Rows are points. Before rounding, the points of a table are all equally far from one centre. They may lie mostly on one side of it. Write the centre, to within rounding.
In the rows, zero is written as 128.

Points, 6 rows:
[[ 88  89]
 [126  70]
 [ 78 119]
 [ 79 128]
 [ 89 151]
 [142 166]]
Centre: [127 119]

Points (11 x 8):
[[109 127  88 135 174 174  89 152]
 [104 107 113 130 205 123 154 127]
 [122 100 108 142 148 202  95 123]
 [134 122  98 125 142 206 102 130]
 [115  87 112 107 192 132 136 198]
 [146 109 118 161 170 196  95 142]
 [166 118 106 163 153 183 127 165]
 [148  93 109 104 161 187  83 192]
 [ 99  94 113 160 154 142  87  90]
 [133  76 118 134 218 144 126 117]
 [ 98 119 124 157 166 177  93 163]]
Centre: [145 106 137 112 144 127 109 139]

Points:
[[110 146 213 109 176 162 142 112 118 147 149 150 145 182 106  92 119 101]
 [113 170 158 110 160 163 148 136 109 123 144 182 114 162 139 182  61  86]
 [118 139 225  96 143 126 163 111 125 165 129 175 167 178 122 102 121 120]
 [129 118 142  97 196 147 147  58 102 154 137 202 100 188 116 109  82 123]
 [124 114 161  84 122 167 141 139 131 185 177 149 147 148 143 177 112  89]
 [115 177 174  63 142 130 140 124 110 145 118 154 114 197 105 150  83  88]
 [ 74  98 159  68 183 106 159 163 129 132 158 173 110 182  71 135  84 150]
 [123 155 162 103 164 102 107 122 158 135 170 174 153 183  93 117  63 119]
 [129 152 164 122 129 125 110 132 102 133 196 181 112 239  99 131 129 107]
 [103 146 162  57 129 141 134 128 151 101 149 163 126 166 146 107 161 121]
 [ 90 161 133 106 171 154 145 104 145 107 140 167 128 209 105  80 103 136]
 [113 143 173  89 203 132 128 147  88 120 176 170 101 179 145 165 147 115]
 [104 125 180  86 204 104 125 161 134 126 137 150 144 160 112 152 138  90]
 [113 161 138 110 167 127 151  92 113 109 121 192 152 163 114 159 106  61]
 [ 96 134 172  63 127 110 129 101 104 115 122 131 143 198  99 125 103  88]
 [ 67 141 188 104 137  91 114 161 120  93 160 130 127 181 110 121 132 118]
 [ 68 169 143 104 186 115 105 145 111 175 121 157 140 159  89 111 118 105]
 [ 72 119 140  96 185 121 174 130 161 124 136 173 143 151 125 122 112  79]
 [ 97 138 193 102 132 141 154 119 104 115 194 162  48 182  95  96  97 154]
 [156 106 175  91 186 135 142  80 106 168 142 175 130 167 144 152 117  76]
 [115 128 125  59 125 108 159 142 124 142 114 191  91 142  96 104 177  73]
 [ 99 113 159  65 152 138 143 104 120 147 164 175 133 176 114  97  70  80]
 [ 84 122 193  87 199 154 168 131 104 125 141 197 126 146  74 108 103 133]
 [115 160 225  86 168 123 168 133 119 122 162 168 117 178  81 129 136 123]]
Centre: [138 116 135 132 133 121 151 137 101 138 134 157 111 148 109 127 115 141]
